Each point is reached from the start by the listed moves, each made 0, 1 or 2 times, or once backwards (-1), plus a little noise. Say if it took an odd or an even number of moves. Then give how often each move was made.
In the rows, zero is written as 128.

Moves:
(1): [119  95 123 159]
(2): [111 150 138 147]
Start: [134 132 124 137]
Points:
[161 143 118  90] -> even (-1, -1)
[109 210 147 143] -> odd (-1, 2)
[129 187 138 129] -> even (-1, 1)
[113  69 113 197] -> even (2, 0)

Moves:
(1): [133 123 129 138 144 127 135 109]
(2): [145 110 128 136 142 100 101 124]
(3): [132 146 109 117 138 139 137 161]
(4): [118 133 134 149 134 125 133 138]
(5): [132 108 150 120 143 123 127 113]
(6): [130 131 126 138 133 145 111 120]
(7): [ 96 137 119 110 144 130 122 138]
(8): [117 107 122 132 123 128 120 129]
Start: [126 129 130 136 130 126 136 125]
Points:
[ 57 246  62 134 181 189 119 249] -> odd (-1, 0, 2, 2, -1, 2, 2, -1)
[135  91 157 161 119 114 133 129] -> odd (-1, 0, 0, 1, 1, 0, -1, 1)
[ 48 107  93  89 134 152  81 147] -> odd (-1, 0, 0, -1, 0, 1, 2, 2)
[198  52 134 125 153  60 101 128] -> even (0, 2, 1, -1, 1, -1, -1, 1)
[118 158  94 168  93 165 175 177] -> even (0, -1, 1, 1, -1, 0, -1, 1)
[ 97 149 157 178 203 151 118 102] -> even (1, 0, 0, 2, 1, 2, 1, -1)

Moves:
(1): [123 131 131 129 133 121 140 127 134 135 124 127 128 127 131 128 129 128]
(2): [130 133 133 135 112 127 140 125 128 137 136 128 126 117 136 141 131 131]
(3): [131 123 114 131 132 121 131 131 126 121 108 144 127 127 143 127 126 133]
(4): [110 135 124 127 117 130 131 138 149 115 138 128 118 144 126 141 137 124]
(5): [122 134 129 126 140 118 126 132 131 129 140 127 136 132 135 137 127 143]
(6): [142 130 139 137 130 122 113 137 135 128 121 130 124 127 129 130 129 122]
(7): [131 123 119 119 118 131 141 132 123 121 131 118 136 128 125 134 133 148]
(8): [141 129 124 114 127 132 131 129 125 126 130 130 129 129 117 136 122 135]
(9): [128 117 138 123 130 132 128 124 116 127 123 126 116 130 126 124 131 129]
(10): [115 125 126 135 132 136 140 133 118 133 130 145 128 128 124 124 138 118]
(11): [132 112 124 135 122 123 129 120 124 128 125 127 112 130 112 124 130 130]
(12): [130 121 135 129 133 124 135 120 139 130 144 132 120 132 123 121 135 126]
(13): [134 126 136 120 113 136 127 135 137 140 126 137 137 134 106 137 118 128]
(14): [136 134 123 124 131 132 137 132 119 137 139 134 112 124 139 119 121 130]
(15): [117 128 136 123 134 127 127 132 129 121 122 128 119 121 121 122 131 129]
(16): [132 111 127 126 120 130 125 128 129 135 143 122 126 126 123 138 134 123]
(17): [122 122 142 121 120 116 132 133 106 131 132 132 123 125 122 124 128 121]
(18): [126 119 124 128 123 115 117 124 120 129 120 130 122 132 128 126 144 130]
Start: [130 130 143 134 132 129 131 125 125 129 138 123 115 131 130 121 129 126]
Points:
[178  42 102 127 106 105 183  94  91 179 154 174 102 126  91 154 142 164] -> even (1, 1, 2, -1, 1, -1, 0, 2, 0, 1, 2, 1, 1, 0, -1, 2, 0, 1)
[152 132  92  78 130 102 137 146 113 127 115 145 105 149  91 128  84 218] -> odd (0, -1, 1, 0, 2, -1, 1, 1, -1, -1, 2, -1, 2, 2, 1, -1, 0, 1)
[ 53  84 187 103  79 119 240 144  97 118 192 130  32 143  35 136 197 135] -> odd (2, 1, -1, 2, 0, 0, 2, 1, 1, 2, 2, 1, 0, 0, 2, 0, 2, 0)
[136  93 131 191 132 120 169 119 119 165 167 177  48 103 151 106 168  62] -> odd (1, 1, 1, 0, -1, 1, -1, 0, -1, 2, 1, 1, -1, 1, 0, 2, 0, 0)
[ 66 113 220 105  99 140 116 173  89 161 179 150  74 134  65 128 129  83] -> odd (-1, 0, -1, 1, 1, 0, -1, -1, 1, 1, 0, -1, 2, 1, 2, 1, 2, 0)
[139 136 165  92  89  98 249 129  92 164 176 125 118 115 153 148  98 201] -> odd (2, 2, 1, 0, 1, -1, 2, 0, 1, -1, 0, 1, 1, 1, -1, -1, 2, -1)
[128  82 143 146 124 124 167 127 119 132 146 159  65 111 108 147 191 162] -> odd (0, 2, 1, 0, 1, 1, 1, 1, 1, 2, 1, 1, 0, 0, 2, 1, -1, 1)
[122 114 182 156  95  96 140 128 180 123  59 147  59 118 116 145 134 110] -> odd (2, 2, 2, 1, -1, 1, -1, 0, 1, -1, 1, 0, 1, -1, 2, 0, 0, 0)
[ 74  50 186 136 139  40 159 162 114 136 178 172  47 147  91 134 229 123] -> even (2, 0, 1, 1, 2, 2, 1, 0, 0, 2, 1, 2, 0, 0, 2, 2, 2, 2)
[126  90 191 106 147  92 145 131  54 159 145 121 136 142 117 109 123 158] -> odd (1, -1, 0, -1, 2, 0, 1, -1, 2, 0, 0, 0, 1, 0, -1, 0, 2, 0)

Moves:
(1): [130 129 134 131 135 135 149 131 134 130 146 132 136 132 115 130 131 134
 120 123 126 124 118 135 123 125 118]
(2): [138 126 124 127 126 136 133 129 120 128 129 130 133 123 132 137 131 133
 115 128 131 129 129 125 132 126 126]
(3): [139 131 134 130 129 134 114 135 125 127 125 127 120 138 126 132 120 115
 129 124 123 129 135 139 131 128 130]
(4): [119 133 141 132 131 133 131 126 133 123 123 134 120 132 126 112 124 133
 121 131 138 130 130 131 129 125 122]
(5): [125 129 135 122 124 133 125 121 137 132 134 135 126 132 126 135 134 137
 131 129 134 125 124 129 141 121 128]
(6): [129 134 130 129 121 127 147 139 128 140 132 130 130 112 136 120 127 113
 143 124 141 115 133 135 141 114 123]
(7): [122 134 120 131 130 123 126 126 123 119 125 130 123 120 129 129 118 133
 127 126 114 131 114 128 115 114 115]
(8): [129 128 121 137 128 122 127 129 128 120 133 132 124 125 131 132 125 129
 125 119 136 131 137 125 140 125 125]
(9): [132 116 133 133 128 134 117 119 124 134 133 137 129 121 141 131 127 123
 129 142 118 126 140 135 136 146 123]
(10): [125 119 130 130 140 134 123 136 126 135 139 125 127 121 126 125 132 129
 130 127 131 130 126 133 127 128 130]
(11): [129 113 126 128 113 125 144 127 128 141 123 124 128 134 142 137 120 114
 141 116 131 141 117 124 132 122 150]
(12): [131 130 134 122 123 118 128 120 138 115 132 124 139 116 120 123 131 138
 124 124 126 130 133 139 131 127 140]
(13): [133 130 126 124 148 146 120 135 137 133 133 136 108 123 136 135 111 120
 125 127 137 107 124 119 126 134 121]
(14): [126 131 135 127 129 140 129 123 119 113 121 124 124 135 117 126 129 127
 126 137 120 134 136 139 136 134 113]
(15): [136 132 137 118 134 135 123 131 137 140 120 122 134 125 143 130 136 127
 147 123 120 128 136 123 120 130 121]
(16): [133 126 127 136 131 127 125 125 143 135 132 128 127 129 128 135 132 133
 126 133 130 109 129 109 139 125 119]
(17): [136 118 126 133 118 134 133 128 124 137 116 135 125 126 126 126 132 135
 139 131 125 126 141 140 127 127 140]
(18): [128 132 119 131 128 134 124 124 134 130 116 115 128 138 127 126 128 125
 130 133 134 124 124 143 126 123 131]
(19): [136 140 120 130 128 132 140 140 127 121 124 122 134 118 118 123 131 118
 134 130 129 131 121 131 132 129 135]
(20): [127 128 122 123 123 131 128 133 126 131 122 139 129 123 122 125 117 137
 130 132 126 122 131 133 126 127 128]
(21): [131 118 121 117 131 138 115 114 126 128 126 124 116 129 131 113 122 129
 136 127 121 142 126 130 131 137 127]
(22): [134 126 130 131 136 123 141 129 117 132 122 130 121 136 136 135 126 128
 129 131 128 130 116 126 125 133 127]
(23): [129 127 118 125 130 127 139 121 138 136 126 132 130 124 130 133 129 125
 121 138 111 128 123 130 129 130 123]
(24): [132 127 133 113 120 129 140 138 144 129 128 140 124 129 116 134 115 118
 126 153 135 134 125 128 127 143 130]
Start: [126 133 115 141 118 126 134 120 129 136 126 134 128 123 131 139 123 125
 138 130 128 132 140 128 126 122 134]
Points:
[110 129  81 164 117  89 140 125 153 102 175 150 145 107 113 145  92 174
  92  51 181  99 135  53 139 100 167] -> even (1, 0, -1, 0, -1, -1, -1, 2, -1, -1, 1, 1, 1, -1, -1, 1, -1, -1, 0, 2, 0, -1, -1, -1)
[208 181  91 110 127 210  67 136 203  93  36 165  39  82  89  94  20 138
 162 191 150  84 181 177 141 132 118] -> odd (-1, 1, 2, 2, 0, 0, 2, 1, 0, -1, -1, 2, 2, 0, 1, 2, 2, 2, 2, 2, 2, 0, -1, 2)
[173 117 165 140 106 212 186 131 175 138 134 223 139 144  33 176 132 198
  69 249 134  78 199 160 167 176  76] -> odd (2, 2, 0, 1, 1, -1, -1, 0, 1, 0, -1, 0, 0, 2, 0, 2, 2, 0, 0, 2, -1, 0, 0, 2)
[168 146 134 104 101 217 229 198 162 180 114 183  86  87  93 142  78  17
 222 178  91 141 148 216 154 124 113] -> even (1, -1, 2, 0, 1, 2, 1, 0, 0, 1, 1, -1, 1, 2, 1, -1, 2, -1, 2, 0, 0, -1, 2, 2)
[162 149 109 100 114 172 164 163 180 143 123 200 119  32 143 145  45 130
 168 158 133  79 172 133  92 130  86] -> even (1, 1, -1, 0, -1, 1, 2, 1, 1, -1, 0, 1, 2, 0, 2, 0, 1, 0, 0, 2, 0, -1, -1, 2)
[171 172 158 181 168 159 124 117 183 130  65 158  37 161 170 188  89 146
 150 111 146  62 157 122 136  66  66] -> odd (0, 0, 2, 2, 1, 0, 2, 2, -1, -1, 0, 1, 2, 1, 2, 2, 2, 1, -1, -1, -1, 2, 0, 0)
[140  93  85 194  80 165 112 110 102 136  73 114 129 126 106  88  95 143
 148 125 112 156 134 160 137  94 188] -> even (0, 1, 1, 2, -1, -1, 1, -1, 1, 1, 2, 0, -1, 0, -1, 2, 1, 1, 2, 2, 1, -1, -1, -1)
[182  92 104 133 116 182 130  90  88 119 102 126 100 178  80 153 140 154
 140 132  61 204 154 199 153 136 132] -> odd (1, 1, 2, -1, 1, -1, 0, 1, -1, 1, 0, 0, -1, 2, 0, 0, 2, 0, 0, 0, 2, 1, 1, 0)
[182 185 132  94 152 187 176 111 154 157 121 118 157  65 135  90 149 172
 175 122 137  89 119 167 168  85  86] -> even (1, 2, 0, 1, 2, 2, 0, -1, 0, 0, -1, 2, 0, 0, 2, 1, -1, 1, 2, 2, 2, 2, 0, -1)
[138 114 140  92 140 194  61 110 188 168 121  93 101 115 167 175  93 118
 206  90 123 112 112 178 110  71 154] -> odd (0, 0, 1, -1, 2, 0, 2, -1, 0, 2, 2, 2, 2, 1, 2, 0, 0, 2, -1, 0, 0, -1, -1, 0)
[222 117 129 122  68 157 165 146 144 181  79 120 165 159 167 225 117  84
 182 115 128 165 129 183 110 130 227] -> odd (1, 2, 2, -1, 1, -1, 0, 0, 1, -1, 2, 1, 0, -1, 2, -1, 1, 2, 1, 0, -1, 1, -1, 1)
[136 104 118 120 183 151 189 172 174 153 235 179  79  96  97 163  87 105
 134 144 192 114  65  98 129 167 140] -> odd (2, -1, -1, -1, 1, 0, 0, 1, 0, 2, 0, 0, 2, -1, -1, 0, 0, -1, 1, -1, 1, 1, -1, 2)

Moves:
(1): [121 118 139 115 119 128 131 133 116 141 139 130 129 124 130 136 131 122
 124 138 128 139 142 129 120 120 128]
(2): [134 126 138 131 129 128 121 133 124 117 127 135 133 124 122 125 133 125
 122 129 123 121 124 141 130 132 131]
(3): [143 122 131 131 135 128 136 131 136 135 134 129 127 131 127 121 132 137
 131 131 129 134 126 122 127 119 129]
(4): [117 134 132 130 140 131 136 119 132 123 128 143 121 139 127 114 117 122
 136 132 119 125 126 131 122 131 119]
(5): [131 129 126 131 120 125 129 140 125 119 122 125 130 133 125 123 129 126
 127 122 118 125 119 132 120 129 121]
(6): [137 124 119 131 118 134 123 128 121 123 127 131 126 117 121 126 128 134
 120 128 130 141 125 137 132 125 130]
(7): [120 131 124 134 134 135 130 118 129 127 133 126 126 119 140 135 129 131
 125 124 117 139 131 124 126 126 135]
(8): [127 119 123 130 139 121 127 131 122 126 129 128 137 130 127 134 127 121
 123 126 133 126 129 126 119 119 130]
(9): [138 125 122 126 113 121 122 133 131 132 154 126 131 137 132 127 132 116
 121 140 124 122 126 120 125 129 118]
(10): [128 129 121 125 129 136 126 131 122 136 120 128 128 127 129 121 123 124
 135 134 133 136 125 121 132 131 142]
(11): [133 136 131 110 130 121 126 123 144 124 126 117 130 129 124 125 126 127
 122 128 130 130 125 128 124 116 125]
(12): [130 118 123 133 120 133 120 126 140 130 132 130 130 129 128 132 132 120
 119 132 128 130 125 127 122 119 123]
(13): [135 122 114 121 131 132 131 126 129 125 129 119 136 121 130 132 126 126
 132 136 127 113 132 127 137 135 127]
(14): [143 121 128 129 126 129 120 130 114 120 116 129 133 138 124 127 133 114
 133 118 121 132 111 131 138 135 126]
(15): [133 127 134 119 120 127 128 128 146 128 143 123 132 120 117 135 126 121
 121 142 136 137 113 140 126 116 133]
(16): [117 133 120 128 127 120 126 139 129 133 124 129 137 131 132 131 128 126
 127 132 118 125 132 131 140 115 121]
(17): [129 133 125 130 128 127 135 117 114 120 124 123 127 127 142 119 124 126
 130 132 134 139 129 137 126 129 127]
(18): [131 140 138 138 118 122 127 129 122 118 132 124 130 123 112 120 134 120
 132 128 125 117 125 127 121 119 134]
(19): [122 123 127 122 122 134 127 127 133 133 128 120 130 124 123 121 138 126
 133 129 129 130 135 135 119 128 128]
(20): [117 129 118 128 119 135 134 140 121 123 129 127 134 131 130 121 126 134
 123 134 130 121 112 126 127 128 116]
(21): [123 126 131 127 141 125 125 131 118 131 121 119 133 137 131 126 124 148
 140 130 123 127 120 114 121 138 126]
(22): [126 119 130 122 116 129 133 127 135 136 130 133 127 118 128 116 117 127
 122 115 127 130 133 120 128 128 130]
(23): [129 127 128 126 124 128 121 134 130 127 129 116 124 136 124 131 126 134
 121 128 133 132 129 129 127 129 122]
(24): [133 130 121 135 127 130 122 122 122 137 132 126 118 123 130 125 120 122
 126 129 126 123 132 134 126 115 131]
Start: [126 124 135 134 130 128 140 130 128 129 124 123 138 126 123 137 119 128
 141 132 126 135 122 127 126 133 138]
Points:
[138 135 158  59 123 124 162 130 182 130 177  85 188  94  99 122 157  55
 139 237 107 151 134 192 116  38 150] -> even (2, 2, 2, 1, 0, -1, 1, 0, 0, 1, 2, 0, 2, 0, 2, 2, 1, 1, 2, 0, -1, -1, 0, 0)
[ 94  87 133  87 124 191 176 110  59 149 111 182 122  79 140  78  51  82
 148 163 149 130 159 168 145 177 166] -> even (2, 2, -1, 2, -1, 0, -1, 0, -1, 2, -1, -1, 2, 0, 0, -1, 1, -1, 0, 1, -1, 2, 0, 1)
[ 94 146 105  98 120 117 164  85 180  59 188  33 187 106 111 101 110  86
 123 201 143  78  69 143  34  92 106] -> odd (-1, 0, -1, 1, 0, -1, 1, 2, 1, -1, 2, 1, 2, -1, 2, -1, 2, 2, 2, 2, 1, 0, 0, 0)
[184  56  56 140  54 126 121 193 132 151 186 103 153 118 132  94  97 142
  41 129 124 131 107 110  83  68  90] -> even (0, 1, 2, -1, 2, 2, 0, 2, 2, 0, 1, 1, 0, -1, -1, 0, 0, -1, 0, 2, 0, 2, 1, 2)
[138 161 141 189  65 128  97 107  58 106 164 133 102 175 129 107 133   7
 143 172  83 173 113 168 120 113 116] -> odd (1, 0, -1, 2, 0, 0, 1, -1, 2, 1, -1, 1, -1, 2, 0, 1, 2, 2, 0, -1, -1, -1, 2, 1)
[122 132 121  65 157 151 142 112 117 138 107  43 147  74 120 192 108 173
 158 171 168 186 144 115 128 156 200] -> odd (1, -1, -1, -1, 0, 1, 1, 0, -1, 2, 1, -1, 2, -1, 1, -1, 0, 0, 0, -1, 1, -1, 1, -1)
[123  82 109  82  88 139 100 151  81 114 107  80 160 153  78 138 121 103
 124 136 110 149 103 113  97 116  91] -> even (2, -1, -1, 1, 0, 2, 0, 1, 0, 0, 2, 1, 1, 2, -1, 0, -1, 1, 1, 1, 1, 0, 2, 0)
[151  79 119 173 115 135 114 189  93 191  49 138 155 168 118 106 128 157
 190  90  80 149  87  69 152 114 135] -> even (0, -1, 2, -1, 1, 0, -1, -1, -1, 1, -1, 2, -1, 2, -1, 2, -1, 0, 0, 0, 2, 1, -1, 1)

Moves:
(1): [128 124 134 115 132 128 122 122 133 131 124 133 122 135 127 126 129 128
 129 127 134 119 126 134 130]
(2): [132 143 132 133 124 124 125 143 124 121 134 127 122 129 127 131 123 132
 127 129 121 134 133 124 124]
(3): [126 130 124 126 126 130 132 133 132 120 129 125 122 127 130 134 125 128
 126 118 128 132 122 129 135]
(4): [135 136 129 130 132 114 132 124 132 135 141 124 117 116 124 125 120 131
 125 117 131 137 144 121 141]
(5): [133 126 122 113 132 130 140 129 125 111 138 137 126 134 134 121 123 134
 128 124 141 128 127 126 112]
(6): [133 127 118 127 122 125 136 133 139 131 135 129 135 126 126 125 133 137
 120 122 119 130 130 133 127]
(7): [127 127 127 122 128 117 125 124 126 119 136 134 120 131 119 119 122 130
 120 129 138 135 133 135 134]
(8): [122 127 125 116 119 130 122 131 132 131 127 133 132 133 140 134 128 134
 121 117 132 122 125 132 133]
(9): [129 127 133 137 129 131 130 137 137 136 117 127 125 126 122 141 131 144
 132 114 133 125 121 127 128]
(10): [126 126 128 136 141 126 142 117 131 117 116 132 128 132 137 128 119 133
 124 126 138 119 136 131 123]
(11): [134 143 129 122 129 114 133 110 116 136 121 136 129 139 122 128 123 130
 126 120 123 158 132 129 103]
(12): [133 116 121 131 139 117 128 130 123 134 130 135 126 132 134 121 129 126
 133 125 135 132 119 133 134]
(13): [134 121 125 124 125 133 120 117 119 115 131 114 131 122 134 122 125 131
 124 126 131 131 134 131 131]
(14): [133 130 122 124 131 116 129 130 131 125 118 123 120 121 131 137 127 132
 136 119 131 125 133 130 120]
(15): [133 128 139 118 111 135 123 134 124 126 117 113 127 129 119 136 126 114
 123 129 131 120 129 128 128]
(16): [133 132 115 135 131 134 126 132 123 136 130 125 114 129 122 120 129 133
 128 134 124 126 129 129 124]
(17): [133 118 132 128 123 123 124 132 131 137 130 134 113 117 127 129 134 122
 121 115 128 120 125 124 129]
(18): [129 134 123 152 138 125 124 126 144 131 120 131 131 131 132 136 140 127
 134 125 131 136 137 123 127]
(19): [130 122 128 132 128 128 128 134 133 129 140 133 120 125 124 137 116 127
 126 120 128 124 137 125 125]
(20): [131 128 130 130 127 133 127 130 128 129 125 125 135 119 130 130 126 124
 131 123 130 130 127 133 132]
(21): [128 129 117 123 121 124 122 127 130 126 120 136 133 134 120 124 129 130
 130 115 110 132 134 126 114]
(22): [129 137 129 130 116 128 128 122 121 126 125 133 124 128 132 136 130 131
 130 131 130 118 117 127 138]
(23): [131 119 137 111 125 136 131 138 132 124 115 130 129 125 129 142 127 133
 131 124 134 124 135 132 138]
(24): [130 128 130 119 142 125 119 133 127 119 132 131 135 126 128 136 132 119
 131 124 129 126 132 125 131]
Start: [131 124 128 127 132 131 127 126 133 120 139 127 118 114 121 123 123 131
 120 128 140 124 132 129 134]
Points:
[142  91  84 145 229  69 135  75 166  93 133 144  93  83 216 117 133 119
 121  53 229 126 160 133 139] -> odd (0, -1, 1, 1, 1, -1, 0, 2, -1, 2, 0, 1, 1, 2, -1, 0, 2, 2, -1, 1, -1, -1, -1, 1)
[178 152 122 148  49 159 106 175 207 143  91 113  62  86  90 222 117 173
  85  10  98  87 204 110 183] -> odd (1, 1, 2, 2, -1, 2, -1, 1, 1, 1, 0, -1, 1, -1, 2, 2, 1, 2, 2, 0, 2, 2, 2, 0)
[196  38 104  30 163 104 141 201 173 137 226 147  43  41 144 138 109 181
 106  38 179  71 187 124 158] -> odd (1, 0, -1, 2, 2, 2, -1, 1, 0, -1, -1, 1, 1, 2, -1, 1, 2, -1, 2, -1, -1, -1, 2, 1)
[153 152 125  27 122  90 142 179 133  71 159 193  67  98 126 205  65 159
 117   7 179 190 172 132  89] -> odd (-1, 1, 2, 0, 2, -1, 2, 2, 0, -1, 2, -1, -1, 2, -1, 0, 1, 0, 2, 2, 0, 0, 2, 1)
[118 142 127  85 162 123 165  73 171 114  23 189 136 199 108 155 122 177
 128  72 144 165 144 150  93] -> even (2, -1, 2, 0, 0, 0, 0, 0, 1, 2, 2, 0, -1, -1, 0, 0, -1, 1, -1, -1, 2, 0, 2, 0)
[150 111 115 146  71 145 144 130 113  36 130 108  72 117 118 147  66 144
  77  66 159  96 137 131  95] -> odd (-1, 1, 2, -1, 1, 0, 1, 0, 1, 2, 0, 0, 2, 0, 2, 0, 1, 0, 2, 0, 1, 1, -1, -1)
[149 110  89 115 155 165  90 109 136  69  95 106 153 135 141 136 175 113
 137 112 139 121 136 120 103] -> even (0, -1, 1, -1, 1, 0, -1, 0, 0, 0, 0, 0, 2, 0, 1, 1, 0, 2, -1, -1, 1, 0, 0, 2)

Moves:
(1): [125 154 127 112 126 121 138 129 130 128 127 126 119 124 107 111 140 123
 118 133 126 117 135 113 130 126 114]
(2): [142 130 120 132 132 130 143 133 131 127 129 133 127 145 129 131 129 119
 144 123 121 131 128 117 125 136 125]
(3): [123 125 112 157 141 142 133 134 138 129 124 141 132 122 129 119 131 144
 127 145 123 126 114 130 125 126 131]
(4): [127 137 150 124 142 125 126 142 121 128 130 124 135 132 119 127 125 124
 126 126 132 122 122 118 125 115 127]
(5): [129 132 122 126 131 124 125 131 135 133 138 133 115 135 133 125 134 117
 128 134 122 132 131 137 123 136 130]
(6): [125 120 141 118 134 123 130 115 122 130 133 114 122 139 126 138 132 132
 128 138 135 118 136 118 128 123 123]
(7): [124 131 136 137 123 113 132 130 119 124 139 132 135 122 119 133 129 110
 120 139 119 123 131 143 133 122 133]
(8): [124 132 138 135 138 111 145 138 128 135 126 139 126 113 137 135 148 133
 143 140 110 136 125 141 121 120 127]
(9): [129 128 131 115 123 130 124 128 119 133 126 134 120 131 119 133 131 128
 137 120 135 125 128 113 134 131 128]
(10): [130 139 138 131 142 116 146 124 136 129 125 141 135 128 129 128 126 126
 138 142 119 131 115 128 120 137 119]
(11): [122 115 138 117 147 116 135 141 136 124 110 156 129 108 135 120 145 134
 124 131 125 115 116 129 137 133 122]
(12): [138 146 124 123 130 133 131 142 133 123 127 126 127 134 116 135 121 140
 124 135 125 144 131 122 125 127 130]
(13): [128 120 108 122 122 115 136 113 131 138 143 147 122 113 125 126 120 121
 113 136 112 140 127 124 121 124 126]
(14): [124 130 142 122 130 133 122 125 131 121 127 126 125 134 135 124 116 125
 136 140 135 126 139 124 127 116 136]
(15): [129 140 109 136 121 120 119 126 134 120 134 124 129 119 117 129 136 132
 129 129 136 118 123 119 130 133 132]
(16): [118 109 143 121 151 124 132  99 160 127 132 124 149 129 126 130 135 140
 124 137 152 115 127 123 132 114 122]
(17): [127 140 122 123 112 124 128 141 125 131 125 132 134 139 120 123 129 126
 120 127 122 113 127 128 126 125 130]
(18): [130 141 132 110 143 128 137 130 117 147 132 131 114 137 129 128 112 130
 129 124 114 146 155 121 111 143 124]
(19): [112 102 130 125 136 132 141 143 120 124 130 132 124 129 139 112 121 142
 149 116 133 151 129 126 111 128 135]
(20): [111 132 117 115 123 129 128 112 134 121 136 128 125  99 129 137 117 127
 126 137 127 135 132 128 116 134 134]
(21): [114 141 124 150 123 126 127 138 127 122 131 122 156 118 144 136 106 121
 130 128 153 144 133 128 120 107 127]
(22): [123 128 124 126 130 126 139 122 117 126 137 127 119 137 131 131 121 129
 127 128 127 119 129 142 133 135 141]
(23): [133 124 130 127 132 132 111 133 118 124 118 118 132 136 128 131 136 126
 126 134 127 132 117 132 129 125 152]
(24): [126 126 139 126 135 128 134 144 133 133 126 118 125 140 135 109 142 133
 148 140 106 120 122 129 137 141 134]
Start: [120 131 118 123 132 149 133 114 137 118 135 136 114 118 132 137 124 133
 141 127 124 131 151 119 133 121 135]
Points:
[147 119 149 151 192 152 161 111 143 124 149 109 128 243 130 182 152 170
 193 177 146  94  99 113 132  89 178] -> even (-1, 1, 1, 1, 1, 2, -1, 1, 1, 1, -1, 1, 0, 0, 0, 1, 1, -1, 0, -1, 0, 2, 1, 0)
[ 32 122 116 176 201 189 123 150 249  36  60 183 234   7 172  68  83 213
 126 208 224 147  85  89 111  36 146] -> odd (1, -1, 2, 0, -1, -1, -1, -1, -1, 1, 2, 1, 0, 2, 0, 1, 0, -1, 1, 1, 2, -1, 1, 0)
[137 165  74 196 184 148  78 120 211 129 108 137 170 134 113 214 214 227
 136 201 204 116  95 124 141  75 178] -> even (-1, -1, 2, -1, 2, 1, -1, 2, 2, 0, 0, 2, -1, -1, 2, 2, 1, 0, -1, -1, 1, 0, 2, -1)
